Each row of a before or after table is a point. The points were changed in one or more steps. Then noise was added and the rows were shuffled. The steps act on columns, c1 being the first. Write out the steps. A step turns or swaps two columns, mirrors them in a line or flattens them onto one, adds a multiple of one to another, or multiplies or shifts one. Angles are multiples of 10 degrees, from the lower column toward the higher: turns from -170 to 170, lines from 10 to 170 but not 90. Use the fewest steps. Two steps may share a column if one is a turn and the other turns, adds or multiplies; they go together, in the order done. Otherwise the lowest column goes first.

Before (13 x 3)
[[-0.16  0.50  0.12]
 [-0.02  0.36  0.27]
 [ 0.20  0.12  0.27]
 [-0.19 -0.07  0.09]
 [-0.05  0.26  0.15]
 [-0.02  0.10  0.11]
 [ 0.04 -0.37  0.11]
 [-0.05 -0.38  0.03]
 [-0.07  0.26  0.10]
 [ 0.12  0.18 -0.01]
 [ 0.19 -0.28  0.01]
 [ 0.16 -0.08 -0.06]
 [ 0.11 -0.21 -0.07]]
After (13 x 3)
[[ 0.19 -0.66  0.31]
 [ 0.13  0.46  0.29]
 [-0.03  0.65  0.45]
 [ 0.17 -0.20  0.25]
 [ 0.12 -0.55  0.23]
 [-0.19 -0.18  0.40]
 [-0.05 -0.94  0.33]
 [-0.17  1.26  0.44]
 [-0.02  0.90  0.58]
 [ 0.05 -0.95  0.39]
 [-0.06  0.65  0.37]
 [-0.02  0.25  0.41]
 [ 0.21  0.30  0.58]]
Steps: multiply c2 by 2.5; shift c3 by 0.30

Before (13 x 6)
[[-0.06 -0.31 -0.19 -0.28 -0.02  0.58]
 [-0.64 -0.18  0.06  0.16 -0.05  0.43]
 [-0.11 -0.20  0.16 -0.13 -0.05  0.06]
 [-0.18  0.25  0.10  0.34 -0.32 -0.06]
 [ 0.56  0.28 -0.16  0.50 -0.07 -0.31]
 [ 0.21 -0.09  0.24 -0.21 -0.14  0.18]
 [ 0.11  0.06 -0.27 -0.70 -0.23 -0.03]
 [-0.30 -0.41  0.01 -0.54 -0.23  0.19]
 [ 0.05 -0.21 -0.38 -0.07 -0.01 -0.19]
 [-0.22  0.18 -0.08  0.54  0.23 -0.23]
 [ 0.22  0.08  0.43  0.01 -0.14 -0.05]
 [ 0.12 -0.11  0.31 -0.17 -0.34 -0.08]
 [ 0.19  0.40 -0.07  0.52  0.44 -0.07]]
After (13 x 6)
[[-0.29 -0.23 -0.34 -0.51 -0.23  0.46]
 [-0.04  0.24 -0.51 -0.26 -0.05  0.74]
 [ 0.25 -0.92  0.61  0.01 -0.14 -0.05]
 [ 0.12 -0.74  0.29 -0.17 -0.36  0.00]
 [ 0.17  0.33  0.26  0.52  0.42 -0.34]
 [ 0.23 -0.57  0.22 -0.23 -0.15  0.30]
 [-0.21  0.28  0.10  0.54  0.25 -0.49]
 [-0.64 -0.22 -0.10  0.17 -0.07  0.36]
 [ 0.04  0.69 -0.62 -0.07 -0.04 -0.20]
 [-0.17 -0.11  0.34  0.33 -0.34 -0.22]
 [ 0.53  0.49  0.06  0.49 -0.08 -0.59]
 [-0.12 -0.45  0.01 -0.11 -0.06  0.13]
 [ 0.11  0.61 -0.29 -0.72 -0.22  0.30]]
Steps: multiply c3 by 2.5; turn c2 and c3 by 60 degrees; add -0.5 times c4 to c6
